Each point is reached from the start by the listed moves, each made 0, 1 or 2 times, or once backwards (-1), plus a little noise. Is the number of moves made odd or even? Then give how often each move was made.

Moves:
(1): [42 -5 -7]
(2): [ -5  30 -36]
Start: [ -6 -13  -7]
Points:
[ 75   5 -54] -> odd (2, 1)
[  1 -44  27] -> odd (0, -1)
[-53  22 -35] -> even (-1, 1)

Moves:
(1): [27  7  4 -3  0  5  0 -8  9 -5  0 -2 -9]
(2): [-1 28 -1 -8 16 -4 15 14 -1  3  6  5  7]
(3): [ -1   3  27   8  16  19  -6  -3   0 -17   1   4  11]
(4): [  2  14   1  21  -6   3   1   6  -2   0 -11  -1  -8]
(5): [ 17 -12 -14  18  35 -12   7  15  14  -1  -3  -2 -10]
(6): [  5  -1  -6  -4   6  21   4   4 -18  12   3 -19   1]
(7): [  1  -5  -1   4 -10   7  34   3   8 -10   0  -1   8]
(8): [  8 -14   0 -10  -9  -5 -17  35   3   9  -2  20  12]
(9): [ -4   4 -21   7   2  12 -10  10  28  -1  21  12   0]
(10): [ -9  -4  21   2 -10   0   2  -4   5  33   5  -1   2]
(11): [ 12  -6  -7  18  -6 -18  -3   2 -11  -5  39  14  12]
Start: [  1   4  16 -21 -16 -12  15  12 -12   6  -1  12   9]
Points:
[  82   46  -21   56   29 -121    7  106   15   53   63   78    1] -> even (1, 2, -1, 2, 2, -1, -1, 1, 0, 1, 2)
[ 43  25  -2 -16 -72 -23  18  98 103  75  38  86  16] -> odd (2, 1, -1, 1, 0, -1, 1, 2, 2, 2, 0)
[ 47  83  69  13   4 -54  -6  60 -37  -5   3  64  25] -> odd (1, 2, 1, 2, 0, -1, -1, 1, -1, 0, 1)
[ 17  23  15  59 -13 -18 113 120 -41  84  81  23  60] -> odd (-1, 2, 0, 2, 1, 2, 2, 1, 0, 2, 2)
[ 25  27   5  88  20   7  56  13  20 -38  40  15   3] -> even (0, 0, 1, 2, 1, 0, 1, -1, 1, 0, 1)

Moves:
(1): [ 20  11   7   1  -2   6 -10  16   6  11   1   4   3 -13 -12  -6   5   3
  -1   3  -3  -1  -5   5]
(2): [  2  34   0 -17  18   6   3  -7 -13  20   7  -9   5   1  -2  11  -3 -19
  13  -3  14   5  -8  -8]
(3): [-9 11 13  7 -8 -4 -7 -6  1  7 -1  9  7  5 -5 -2 -2 -2 -1  8 -4 -2  4  3]
(4): [  3   5  -6  18  -5   3  -3   2  -1   0  -8 -11   1  -5  -2   4  -9  -8
  -5  -5   2  -4   3   1]
(5): [  4  -1  10   3  28   5  -2  -4  -2   2  -9   4  -4   4  -6  -8   0  14
   6  -3   4  -5  -1 -20]
(6): [ -3 -12  12   4  -8  32   5   4 -16  -7  -3  -9   6  -1   5  -4  -1  -2
  18  -1   2  15  -2   4]
(7): [ 13  -9   1   4 -23  -1  27  -7 -19   2  21  12  13   3  -6  10   3 -14
 -11   4  -6  -2   9 -13]
(8): [ -9   2   9  -6 -12   7   3  22  -7   2  -5   9  -4   4   1   4   0  -3
  -8   2   5  -9 -12 -10]
(9): [ 11  -1 -12  12   6  12  11  -4  19   9   3  -4   6   7   9  -7  -4  -5
  -2   5  -3  -5   3   3]
(10): [ -5  -4  -9   8   0  14  -8  -2 -10  19  -4   9 -16  -3   9  10  14   9
 -18  -9 -12  -3   9  10]
(11): [ -1 -13  -1   5  -5   8 -13  -4  -4   3  23   5  -1  -1  -1 -12 -13  -8
  -5  -7  11   1  -2  -2]
(12): [ -3   3 -22   8   0  -8   3   5  -4  -4  -5  17   2  12  -2 -11   0   0
   4   8   4   6   9   9]
(13): [  0  -1 -15  -1 -11   3  -6  -5  -6   7   7  -9  32  17 -15  -1   8   8
  -1   2   8 -11  -4   2]
(14): [  6  16  14  -7   2  -4  -9   7   6 -20   5 -14  -1  24  10 -20  15  -1
  -6 -14  -5  11  -5 -17]
(15): [  7   8   0   7  -5   5  -3   1  -7  -4   5  -2  -7 -11  14  -7   7  13
  -2  15   5 -13   0   2]
(16): [ -4  -3   1  13  -6  15 -10  11  11 -12  13  -1  -2   6  -5  15   9   2
  13   0   7   1   6  -2]
(17): [-15   3  -3   1   3  -1   1   3   2  -6  11  -2   6  -5  -4 -10  12   1
  -4  11  -5   7  -9  -9]
(18): [-12   8   2   1 -19  -7   8   6   1  10   1  -1  -9   0  -2  -9   1  18
  11  -9   4   1  16   3]
(19): [ -2 -11   3   7   3 -13   6   6 -11  11  -1  -9  -6   1   2  -6  17 -14
   8   1  -5 -16   2   1]
(20): [  6  -3  -6 -11 -12 -16 -17  -5  -4  -6   7 -11 -15  16 -16   4  -6  -2
  -7  27 -16   8   3  -6]
(21): [ -4  -4   2   2  -3  -2  -1  -6   7   6 -11   3   5  -1   1   2   5   0
   5   2  24  14   4  -3]
(22): [  4  -2  -5   5   2   2  -9   2   1   9  -3  -1  15  -5  12   4  -8   3
   4   3  -4  11   3 -13]
(23): [  2   6   5 -12   2   9 -15   9   0   4  -3   3   5  -4  -1   3  -2 -10
 -10   6   3  -8  22   3]
(24): [ -2  -1  12   6  17 -10  12  21  -6   5   8 -18   8   5  -3   6 -14   4
 -11  -2   7   3  12  15]
Start: [ 15  -6  26   2  19  -7   4  11  28 -10  -2   0  -3  15  -2  -5  -4  -6
   8  -6 -12   7   3  -6]
Points:
[  74   94  -48   52   60   20 -110   -2   52   86   -6   16    1   65
   68 -103   57   35    6   -3  -13  -30   68  -16] -> even (1, 1, 1, 0, 1, -1, -1, -1, 2, 2, 1, 2, 1, 2, 2, 0, -1, 1, 1, 0, 0, 2, 1, -1)
[-13 -38  -4  -3 -74   7   7  78  26  22 -56  51  46 -30  -6  30  17  27
  25 -27 -13  -4 -11 -16] -> even (1, -1, -1, 0, -1, 0, 0, 2, -1, 0, -1, 0, 1, -1, -1, 0, 0, 1, 0, -1, 0, 2, 0, -1)
[  55   29   87  -15   34  121 -118   78  -83   60   43  -24   23   21
  -46   16   -9  -12   11   71   87   36  -15  -73] -> even (2, 2, 0, 0, 2, 2, 0, 2, -1, 1, 2, 0, 1, 0, 2, 1, 0, -1, 0, 2, 2, 1, 1, 1)
[  30    5    7  -21   43   12  -82   60   29  -21  -16   14 -107   29
  -50  -11  -51   -8  -45   11  -50   18   12    1] -> odd (1, 0, -1, 1, 1, 0, -1, 1, 0, 1, 1, 1, -1, 0, -1, 0, 0, 0, -1, 2, -1, -1, 1, 0)

Moves:
(1): [ 6 -3 -5  2 -1 -1 -3  6  1 -1  1 -3  2 -8 -4  7 -3  1  5  0  5 -5  1 -3
  8 -4]
(2): [ -1  15  -3   8   0  -8  -5   5 -10   1   5   6  -4  -2   3  -7 -10   2
  10   4   5  -1  -5 -10  -8   2]
(3): [ -9  -4  20  -6   1   3  -5   2  -5  -1   5  11   1  -5 -21   1   0   7
  -6   2  -3  14  -6   3  15   8]
(4): [  2  -9  -6  20   9   6  12 -10   4  -2   4  -7  -3  -2  -6  -8   1  -6
  -9   5  -2   1  -6   0   5  -6]
(5): [ -5  10  -8   4  12  10  -1   8   3  10   7   2 -10  -3   4  10   0  -5
 -13 -11   3  -2  -5 -14   7   2]
(6): [  3   3  -6  -2   4  13   5  -2  -5  -6  -4  -3  10   5   7   3  -5 -13
   5   2   8  -4   3  -2   1   5]
(7): [  8  -6   2  -4  -5   2  17  -5  -3  -3   3   8  -2  -1   5  10  -2   6
 -12   4   0   8   1  -5   1   4]
(8): [ 4 -3 -3  8 -8 -4  0 15 -3 -3  1 -5  2  2 -5 -4  2 -4 -3  0  5  6  3  2
  1  4]
(9): [-2  3  0 -5 -1  1  9  0  9  0  3  0  4  5  2  6 -1 13 -5  3 15 -5 -1  0
  2  4]
(10): [-6 -1  1 -8 -6  4  2  2 -7  6 12 -1  3  3  0  9  7 -1  5 10 -1 -7  1 -2
 -8  4]
(11): [ 0  0  2  1 -3  3  1  3  0 -1  8  1  3 -1  0 -8 -8 11 -2  2 -9 -9  5  7
  1  6]
(12): [ -4  -4 -16   8  -4  -1  -5  -1   7  15  -2   7  11  -2   8   2   0  -1
   3   6   0   8  -9  -5   6   1]
(13): [ -3   9   1   5  -7  -2   6  -3   0   4  -9   0  15  -9 -10   4   4  -5
  -7   1  -6  -1  11   5   5  -8]
(14): [  4  -2   2  -5   1   1  -6  -1   5  -7   4   3   7  14  -1  -3   4  -2
 -10   8   3   4   5   0   1  -4]
(15): [ 0  0  6  0 14 -6  5  5 -7 10  3 -6 -5  6 14  9 -5  8 -2 11 -7  5 -3  4
  8 -5]
(16): [  2   4  -7   1 -13   5 -12   3   2 -14   2   0  -8   6  -8  13   0  -1
   1   5  -5  -4  -9   0  -1   1]
(17): [ -4  -8   8   1  -9   5   1   3   1   0  11   8   3   2  14  -4   6  -2
  -7 -17   8  -7  -1  12   7   2]
(18): [  4   4  -4  13  11   6   1   3 -19  -4  -4  -1   6  10  -2   6  14   7
  15 -17   2  -2   1   5  -3   6]
(19): [ -8   1 -10   0   9 -17  10   0  -3  -8   7   7  -9   7 -10   1 -10 -12
   3  -7  -8   8   0   9  12   1]
(20): [-4  1 -1  2  6  3  0  4  0 -1 -5  0 -9  2  4 -5  8  3  0  4  5 -5  4 -2
  6  7]
(21): [ -7  -8 -10  -4   6 -16   9  -4  -9 -11   6  -7   2  -6  -1  -6   5   3
 -17   3   9   5  -4   9  -6  -3]
(22): [ 5  3  1  0  9  2  2  1  9 -4  2 -1  3 -8  2 12  9 -4  6 -1 -3  6  8  7
 -5 -2]
(23): [-10   3   3   6   3   1  -6 -12   0   5  -1   0  -7   0  -1   4  -7  -2
  -5   1   7   1  10   3  -1   1]
(24): [ 10   2   4  -5   7   2  -7  -4  -8  13  -7   5  -6  -8  -5  -1  -1  -1
  -6   6   0  -6  -7  21 -15   3]
Start: [-10  -2   3 -14  -3  -4   3 -10   7   5  10  11  -2 -12  -1   3   4  -5
   8  15  -1  13  -7 -11  -7  -7]
Points:
[ 31  -5  -3 -18   1 -26  50  -7 -55 -36  41 -15  13  44  74  13 -26  55
  11  55  50   9 -10 -48 -33 -15] -> even (1, 2, -1, 0, -1, 1, 2, 0, 1, 0, 0, -1, -1, 1, 2, 0, 0, 1, -1, -1, 1, -1, 0, -1)
[-30   9   3  56  41 -30  32 -43  32  86  12  19 -17 -41  31  17 -16   8
  17 121 -23  55  18 -27  10 -25] -> odd (0, 2, 0, 2, -1, -1, 1, 0, 0, 1, 0, 2, 1, 0, 2, -1, -1, -1, 0, 2, -1, 2, 2, 0)
[-11 -27 -32  24 -28  -3 107 -27   5 -42  64  50  72  10  13   5   3 -53
 -13  23 -13  29  13  14  52 -10] -> odd (0, 1, 0, 2, -1, 2, 2, 0, 0, 1, 1, 1, 2, 1, 0, 0, 2, 0, 2, 0, 0, 1, -1, -1)
[ -5  44 -11  33  -7 -16  23 -22   0 -21  19  33  19  -6  29  32  26   1
 -48  -6  68   7  31  57 -47  -9] -> even (-1, 2, -1, 0, 0, 0, 1, 1, 2, -1, 0, 0, 2, 1, 0, 1, 2, 1, 0, 0, 1, 2, 2, 1)
[ -6  50 -69  30  10  30 -20  39 -31  45  64   0  19 -36  41  67  31  33
  41 -11  60 -66 -43 -17 -62  11] -> even (2, 2, -1, 0, 2, 0, -1, 0, 2, 2, 1, 1, 0, -1, 0, 1, 1, 2, -1, -1, 1, 1, 0, 1)
[  5   5  14 -25  -4  32  -1 -16   3 -24  -6  25  18 -15  18  66  23 -33
 -72  23  23   2  44 108  -4   5] -> even (0, -1, 0, -1, 0, 2, 1, 1, 0, -1, 1, 0, 2, 1, 1, 2, 2, 0, 0, 1, 1, 2, 2, 2)
[ -8 -62 -38  19  69 -17  71 -28   3  -4  25  -1  79 -22   0 -18  11  -1
 -22  16  32  36 -42  88  42 -11] -> even (1, -1, 1, 2, -1, 2, -1, 0, 2, -1, 1, 2, 0, 0, 1, -1, 1, 1, 1, -1, 2, 1, -1, 1)
[ 11  14 -34  29  10  18  82 -33 -13 -36  36 -13  45  -4  43  58  57  17
   9  95  30 -13  29 -32 -24 -21] -> odd (1, 2, -1, 2, -1, 1, 2, -1, 1, 2, 0, 0, 2, 1, 1, 1, 0, 1, -1, 2, 1, 2, 0, -1)
[-38 -32  43 -29 -27  26  43  10  14  37  69  13  61 -14   3 -13  -6  30
 -22  77 -15  32 -22 -30  26  18] -> odd (-1, 0, 2, 1, 0, 1, 0, 1, 1, 2, 2, 1, 0, 0, 1, -1, 0, -1, -1, -1, 0, 0, -1, -1)
[-39  14 -32  11 -34   6 -55  59  28  -9  68  34  -9 -12  13  25  40  21
 -18  -3  61  -2 -68 -71  42  -6] -> even (2, 2, 1, 0, 2, -1, -1, 0, 1, 0, -1, 1, 0, 1, 0, 2, 2, 0, -1, 1, 1, 0, -1, -1)
[-39 -15  73 -13  21  13 -24  22 -54  68  36  47 -26  36 -48  27  37  -7
 -53  28 -34  37  -4  62  36  21] -> odd (-1, -1, 2, 0, 1, -1, 0, 2, -1, 2, 0, 0, 1, 2, 2, 0, 1, 1, 1, 1, -1, -1, 1, 2)
[-23  -4 -59 -18   2 -13  27  22 -30 -32  58  39 -72  -2 -12  48  43  -6
 -80 -22   6  -5   5  72 -37  51] -> odd (-1, -1, -1, -1, 2, -1, 2, 2, 0, 1, 2, 0, 0, 0, -1, 2, 1, 1, 2, 2, 2, 1, 1, 2)

Moves:
(1): [ -3   6 -10  -8   5 -12   8  -1   5   0  -3   6  -1  -6   5   9  -6   8
  -1  -7  18   1  13   1]
(2): [  6  -7  -4  -6 -11  -4  -5  -2   2   5   1 -12   1   2   6  -1  -4  -3
   1   0   1   2  -6  -4]
(3): [-2 -4 -6  5  4 -7 -3  5 -4 -2 -4 -3  2 -2 -3  4 -4  2  2 -6 -1  5  9 -6]
(4): [  6   5  -3   9  -3 -10   0  -6   3  -4  13  -1  -2  -7   2  12   5   1
   0 -10   3   6  -2  -2]
(5): [ 4  3  0  1  4  2  1  3  0  5 -3  2 -7 -6 -1 -4  0  6  2 -7 -8  2  4 -2]
(6): [ -3   6   1  -3   6   4   4  -7   1   2   5  -1  -1  -5 -16   2  -5  -3
   1   7   3  -3   0  -3]
(7): [-1 -8 -2  1 -4 -9  9  5 -6 -7  3  4  2  6 -2 -6 -2 -2  2 -6  8  3 -6 10]
(8): [ 2 -4  0 -1 -5  8 -5 -2 -7 -5 -2  7 -9 -6  1  5  2  2 -4  0  4  2 -6  1]
(9): [  7   8 -10  -6   4  -5  -5   2  -7  -4   3   2  -4  -7   8   2   2   5
   0   7   6   4  -1  -4]
(10): [ -2  -6   9 -10  -3   9  11   9   4  -5  -1  -3  -2   7   0   1  10  -8
   7   1  -7  -3   3 -11]
(11): [  8  -4   2   0   1  -9  -1   0  -9  -5   3   1  -4   0  -9  -9   1   5
   2   0  14 -11 -11  -9]
(12): [  2   3  18   7  10   7  -6  16 -15 -10  10  -5  -1   3  11  -2  -9   6
   7  12   8   1   0   2]
(13): [  4   0  -8   4  -4   5   0   4  -8  -3   3   3   0   5  -1  -6  -2 -10
   9   4   8  -5   3   6]
(14): [ 12  22 -11  -2   4   2  -6  -5 -11  -6   1  11   0 -10  10  -2  -5  -6
  -3  10   4   0   1 -21]
(15): [-4  8 -1  9 -6 -5  2 -2 -9  5 -4  3 -1 -2 -2 -2 -1  8  3 10  4  3 -6  2]
(16): [  9   8  -7  -2  -6  10  -9   9   3 -12   0   1   5  -2 -11   3  -2   0
   4  14   0   1   0  -2]
(17): [  7 -11   7   2   4  12  10   2   5  12   2  -5  13  -9   3  -5   0  -8
  -5   1  -3   8  -4  -1]
(18): [  6  -3  -1   0   6   0  -5 -12   3  -8   1  -7  -2  11   5   4  -3   2
   1  -1  -2   3   3   1]
(19): [ 3 -2  5 -4  4 -7  1 -6  8  4  4 15  5  5  0  3 -5  1  5  2 -5 -3  0  3]
(20): [  5   4  -5   6  -1  -1   5  -6  -5  -3   5  -5 -10   0  -4  -1   0   2
 -10   2  -2   0   7   0]
(21): [-3  4  1  1  1 -2  4  5 -2 -1 -1  2 -8  7  4 -4  4 -9 -6  3  8  5 -1 -2]
(22): [ -9  -3 -12  -1  -3  -7   3  -4   2  -1   2   6   1   1   4  -1   0  11
  -1  -6   3   7   2  -4]
(23): [-1 -5  4 -2 -5  2  0 -3 -5  5  4 -4  8  3 -2 -4  0  1 -1 -5  8  2  0  3]
(24): [  8   0 -10   9   6   5   5   4 -14  -4   6  12   2   4  -2   9 -11  -3
  -5  -3   7   2  -5   4]
Start: [  7   9  -5   6   7 -10   2  -2   4   4  -2   0  -9 -10   6  -7   5  -3
  -7 -12  12 -13  -2 -11]
Points:
[  16   21  -69   52   -7 -121    1   19  -27  -19   18   10  -56  -20
   19  -21   14   41  -22  -69   28   29  -15  -37] -> even (-1, 1, 2, 2, 2, -1, 2, -1, 1, -1, 1, 0, -1, 0, 0, 0, -1, -1, 0, 1, 2, 2, -1, 0)
[ 10  55 -63  21 -38 -79 -12 -76  21  24  21  34 -26  -1  56   5  19 -13
 -13 -16  21  -5  11  -8] -> even (0, 1, -1, 2, -1, -1, -1, 0, 0, -1, -1, -1, 2, 1, 1, -1, -1, 0, 2, 1, 1, 1, 0, -1)
[-34  28 -23   1  16 -84   2 -14 -45 -18  -7  33 -19  11  65 -40  -4  65
 -19 -29  85  18   8   2] -> odd (1, -1, 0, -1, 0, -1, 2, 0, 1, -1, 0, 1, -1, 1, 1, -1, -1, 1, 0, 0, 1, 2, 2, -1)
[  9  46 -34  43  -4 -68  32 -55 -27 -32  41 -27 -71  18 -13 -18  22 -12
 -24  -4  51 -20 -21 -82] -> odd (-1, 1, 0, 2, -1, 2, 0, -1, -1, 1, 2, 0, 0, 1, 1, -1, -1, 1, -1, 2, 2, 2, -1, 0)
